Each row of a before or after table is a point. The points were changed in one or more steps. Then noise was added and the rows were shuffled. The steps act on columns, c1 being the first. Write out the steps. A step turns or swaps two columns, mirrors them in a line or flattens them onto one, adds a multiple of one to another, or multiplies or shifts one. Angles are multiples of 10 degrees, from the lower column toward the higher: turns from -170 to 170, lines from 10 to 170 but not 90. Use the fewest steps. Two steps may share a column if one is a turn and the other turns, adds or multiplies; they go together, in the order done. Otherwise the lowest column goes first.
In the rows, zero is written as 128.

Before (9 x 2)
[[ 87 170]
 [172 126]
 [119 158]
 [123 179]
 [104  95]
 [157 104]
 [135  59]
 [ 50  56]
 [ 88 153]]
After (9 x 2)
[[ 79 134]
 [ 20 131]
 [ 96 133]
 [167 131]
 [183 128]
 [117 126]
 [ 76 128]
 [107 123]
 [133 126]]
Steps: multiply c1 by 1.3; multiply c2 by 0

Before (10 x 4)
[[120 144 151 107]
 [190 160 110  93]
 [108 139  97 111]
 [109 127  24 225]
 [ 78 110  93 105]
 [ 97 144 172 110]
 [146 158 121 133]
 [148 108 140 197]
 [179 181  80 186]
 [104 113 110 100]]
After (10 x 4)
[[129 125  93  61]
 [133  98 141 147]
 [198 157 126 166]
 [ 74 157 158 152]
 [199 172 152  72]
 [155 131 140 122]
 [111  75 140 145]
 [116 150 159 148]
 [104 142 139 155]
 [114 221 179  27]]
Steps: turn c1 and c2 by -40 degrees; turn c2 and c3 by 110 degrees; multiply c4 by -1

Before (10 x 8)
[[110 133   7 149 133 113 117 105]
 [154 151 164 113 172 106 110 137]
 [157 113 148 131 156 137 103  87]
 [163 141 162  44 132 166 134  90]
 [ 59 132 168 119 137 133 120  90]
 [154 144  96 144 163 114 167 107]
 [140 112 163 125 155 102 147 114]
 [142 172 129 138  87 120 156 113]
 [156 145 166  82 178 211 140 106]
 [166 105 128 130 178 167 149 209]]
After (10 x 8)
[[227 168 121  46 131 122 133  96]
 [218 134 122 131 156 143 103  94]
 [202  98 127 123 153 140 148 122]
 [215 110 130 112 171 102 109 143]
 [170 115 120 149 133 122 117  85]
 [217 215 127  84 180 127 141 114]
 [203 130 127 138  83  81 155 114]
 [224 163 143 129 178 159 150 209]
 [216 119 122 141 162 112 169 103]
 [119 131 123 119 134 127 121  98]]
Steps: shift c1 by 60; turn c2 and c6 by -80 degrees; flatten c3 and c8 onto the line at 80 degrees

Before (14 x 12)
[[128  75 119 110 157 124 140 121 164 160 129 137]
 [164 167 111 113 153 117 125  60 133 125 203 165]
 [178  86  93 122 143  80 133  83 142 132 103 165]
 [211 117 102 113 161 163 121 128 156 153 108 178]
 [142  93 143 124 112 143  92  87 181 166  81 172]
 [204 164 119 161 139 138 115  65 107 105 209  88]
 [182 136 144 164 145 114 152  85  97 123 201 153]
 [163  91 186  63  62 173  86 130 143  89 123 150]
 [146 122 142  91   7 152  74 166 160 112 162 136]
 [145 155  97 131 155 123  70  88  78 116 191 132]
 [177  93 133 128 142 124  74 122 139 171 125 187]
 [158 160 130 171 150 118  99  93 135  52 210 139]
 [170 150 136 109 167  92 114 127 144 176  91 150]
 [155 188 102 166 140 149 127  94  75 106 172 146]]
After (14 x 12)
[[176 101 131 130 130 130  75 120 142 173 135  65]
 [147 106  93 132 117 121  69  78  76 113 184 149]
 [212  95 101 112 136 162 120 133 152 151 145  89]
 [165 138 190  66  85 172  82 128 143  91  68  75]
 [162  75  94 161 134 147 133  93  78 110 161 159]
 [184 101 143 161  92 109 151  82  93 129 187 119]
 [194 141 120 151  78 133 109  66 108 107 182 178]
 [178  98 133 109 169  95 112 124 142 174 147 134]
 [180 125  93 121 153  76 132  84 145 135 134  73]
 [167  76 109 110  74 120 127  55 134 128 182 137]
 [161  98 127 169  57 115 100  90 136  53 189 142]
 [135 128 146  97  15 150  76 170 161 114  42 117]
 [132 150 115 109 115 120 144 121 166 159 155  76]
 [139 119 146 125 123 146  94  86 174 169  93  67]]
Steps: turn c2 and c12 by 130 degrees; turn c5 and c11 by 60 degrees; add -0.7 times c9 to c5

Before (14 x 18)
[[177 137 150  72 180 122 185 136 124 156 182 162  82 172 152 193 134  97]
 [133 110 112 100  87 229 161  78  58  94 112 133 157 106 168 110 105 148]
 [129  76  94 145  84 194 161 110 112  72 123  88 105 160 163 192 163 157]
 [107 167 112  99 195 119 127  91 121 122 181 158 117 166  64 143 178 117]
 [182  93 201 108 173 150 171 106 162 106  82  85  73 171 123 126 176 144]
 [129 161 120  76  83 171 133  87  64 147 170 131  88 165  63 156 140 150]
 [157 178 121  87 101 228 121  83 148 103 134  98 170 154  78 179  59  76]
 [157  77 109  99 122 164 179 100 126  87 119 179 145 181  59 107 122 160]
 [155  92 176 123 137 213 191 181 144 104 171 137 153 195 152 149 177  76]
 [160 146 125  65 160 158 128 159  63 185  78 104 139 169 121 113 132 113]
 [109 188 143 149 147 118 146 123 172 165 133 189  84 148 161 167 159 152]
 [150  76 134  65  91 225  96  86 119  86  80 130 150 134 156 110 153 182]
 [186 161 126  75  92 164  96 130 112 124  75 113  91 105 168  83 169 127]
 [144 154 180  44 122 182 131 150 167  66 168  89 122 102 174 130  60 137]]
After (14 x 18)
[[109 166 189 137 112 109 130  88 118 122 168 151 117 170  59 155  75 119]
 [124 162  95 156 157 170 130  83  67 151 164 144  85 163  63 176 118 144]
 [ 86 137 167 195  83 110 189 135 125 159 177 154  87 177 155 178 156  88]
 [ 94  78  91 114 140 217  92  83 116  86  68 169 156 131 158 193 121 177]
 [ 60 157 102  87 151 162  94 129 108 123  72 127  94 100 167 184 133 119]
 [124 191 145 163 109 101 148 119 176 164 134 180  88 150 160 106  93 148]
 [110  77 127 109 146 143 183 102 124  84 109 185 144 183  55 150 143 160]
 [154 181 110 184 147 236 118  88 153 100 128 133 168 152  77 171 196  80]
 [144 103 102 117 163 220 164  75  63  92  90 168 159 107 173 159 156 148]
 [158 156  93 130  83 195 129 144 170  67 176 105 123 101 174 212 191 133]
 [ 78  91 112 150  85 199 195 179 144 105 176 158 157 192 151 131 101  72]
 [106 152 163 110 117 156 125 165  64 188  85 114 138 168 121 192 145 115]
 [101  80 100 193 177 197 160 110 116  70 118 112 111 160 161 104 100 156]
 [ 56  92 131 122  45 164 178 105 160 112  78  96  78 169 120 145 124 141]]
Steps: turn c1 and c17 by 140 degrees; turn c3 and c5 by -120 degrees; turn c4 and c16 by -90 degrees; turn c6 and c12 by 20 degrees; add 0.3 times c8 to c11

Before (11 x 24)
[[157 201 143 143  98 192 123 133 100 205 149 143 118 183 147 141 102 165
  113 120 107 205 131 124]
 [142 109 111 123 179  89 177  69  95 116  83  96 127 165 129 133 187  76
  174 111  80 131 169 132]
 [ 85 113 119  80 123 103 168 125  80 119  81 156 144 191 187 155 114 128
  210 162  72 128 105 115]
 [ 88 158  88  72 106 102 142 115 122 120  73 162 146 150 109 139  79 115
  133 154  59 149  99 141]
 [167 176 153 200  44 137  97 128 143 176 170 118  54 159  95  98  97 153
  138  90 165 124  93 150]
 [146 133 184 147 103 133  92 109 111 175  86  41  99 125  66 110 163  80
  177  81 110  85 161 177]
 [139 160 155 158 107 150 111 180 106 174 142 109 105 187 117  96 107 130
   98  83 140 144 100 100]
 [159 134 139 153 166  93 117 129 116 163 105  82 113 135 111 110 180  81
  164 121  80  47 152 208]
 [166 124 160 110  83  87 119 112 139 177 126  67 105 115  97  54 163 110
  151  62  68  70 161 187]
 [ 83 107 123 102 119  59 151  84  81 145  98 129 159 197 147 133 126  97
  156 218  74 130 121 110]
 [ 95 101 109 116 150 104 174  74 116 129 111 105 190 185 164 175 103  88
  176 155  53  94 116 105]]
After (11 x 24)
[[111 163 175 144 106 127  93 108 111 145  90  43  97 128  59 112 170  86
  143  80 118  90 166 176]
 [140 164 137 152 168  86 116 127 117 149 102  76 110 135 105 103 178  80
  133 120  74  52 152 205]
 [104 130 122 102 122  58 157  88  82 153 100 127 156 202 156 144 129  97
  158 223  75 130 128 115]
 [138 191 153 203  38 133  90 123 145 122 168 112  53 159  86  86  85 154
   70  96 164 116  95 154]
 [117 103 117  84 119  99 164 131  70 134  83 156 150 191 203 156 115 129
  228 169  69 131  98 111]
 [ 96 145  84  76 101 101 142 114 131  98  69 152 144 149 117 153  68 112
  121 157  61 145  97 138]
 [158 232 147 139 102 195 124 128 101 108 155 144 124 179 141 124 103 172
   10 119 103 209 129 120]
 [127 107 114 112 153 100 169  76 108 145 109 101 187 181 176 178 102  84
  195 155  53  94 111 100]
 [124 194 156 157 110 155 106 176  99 134 136 108 103 186 113  94 100 130
   35  79 138 150  97  95]
 [149 108 108 123 178  86 176  76  98 129  79  88 132 162 124 136 192  72
  196 107  84 136 161 127]
 [125 167 160 109  86  81 125 113 143 160 127  76 117 115  78  46 159 113
  117  62  67  71 155 188]]
Steps: turn c1 and c15 by -20 degrees; turn c1 and c16 by -20 degrees; turn c2 and c10 by -50 degrees; add -1 times c2 to c19
